Every row gives one point. Any point is a mix of the corners, with weights that add up to 1. It lies inside the corners' shape when no weight is negative. Is each point inside? If not, which corners have a negative weight?

Corners:
(1): 38	-12
(2): 27	26
(3): -60	-58
Points:
18	14 => inside
24	19 => inside
-27	-34 => inside
29	-14 => inside
29	7 => inside
-11	-33 => inside
6	-8 => inside

Corners:
(1): 42	14	18	-15	34	-10	9	-18
(2): 56	42	-46	-24	21	-23	53	-21
(3): -9	-29	4	-5	19	2	17	21
(4): -8	-19	-5	8	-21	29	-38	1
(5): -38	-21	16	4	-31	16	-30	-1
(6): 0	-23	39	2	-48	37	-37	17
(7): -30	15	-17	-11	-6	28	-6	28
(8): 60	34	-26	-20	23	-53	21	-3
(9): -9	5	6	33	-21	4	1	17
Points:
7	1	-3	-19	4	3	9	5 => outside (4, 9)
32	15	-14	-10	7	-23	5	0 => inside
16	24	-8	-5	0	-8	10	5 => outside (3, 4)
-7	11	-22	-1	-7	18	-7	0 => outside (3, 6, 8)
-4	-14	19	1	-26	21	-23	7 => inside
6	-3	1	-10	-8	11	-4	4 => outside (9)

Corners:
(1): -7	-60	6	18	13	-14	24	10	4	0	1	-10	-6	12
(2): -15	-31	-12	20	7	0	2	15	9	43	-2	39	-29	17
(3): 6	-40	3	4	-7	-17	10	-6	-6	9	-2	28	-2	23
(4): 2	20	6	-2	21	-2	-9	-11	35	-6	-3	18	12	56
(5): 8	-43	-19	24	7	13	-1	13	-10	20	8	11	-2	-16
(6): 1	39	-6	4	31	-13	1	-4	-43	4	1	-4	-19	-26
(7): -16	-44	-19	16	13	-13	10	2	-2	5	7	22	12	3
(8): 7	-16	31	21	12	-35	-20	5	-10	4	2	7	-14	-23
(9): 11	4	-29	1	4	-20	-13	12	-17	-2	-2	5	-20	-11
(10): 23	58	-53	-4	-7	-18	15	-5	-33	24	-17	-23	3	-7
(11): -9	12	15	-26	16	-4	9	-6	23	-1	13	5	-7	7
(12): -12	30	8	-21	0	9	-1	-22	38	-10	-23	11	8	38
(13): -10	32	10	-13	5	9	8	-43	33	-27	13	-7	-5	34
(14): -12	-13	3	14	-21	1	15	15	-25	2	17	5	-8	-12
(15): -18	9	-4	-7	19	-30	-2	-9	-42	4	1	-34	-5	-23
Points:
-5	13	0	-6	7	-3	0	-9	9	0	-8	8	-3	14 => inside
-1	5	-16	4	6	-11	-2	2	-9	10	4	1	-7	-3 => outside (1, 3, 6, 12)
-4	39	4	-13	10	-15	2	-16	-5	-14	0	-19	-5	4 => outside (2, 3, 5, 7)
-3	-19	-6	12	3	-1	5	6	-7	10	5	7	-6	-1 => inside
-8	-24	12	7	16	-4	6	5	8	7	5	21	-7	8 => outside (9, 10, 13, 15)
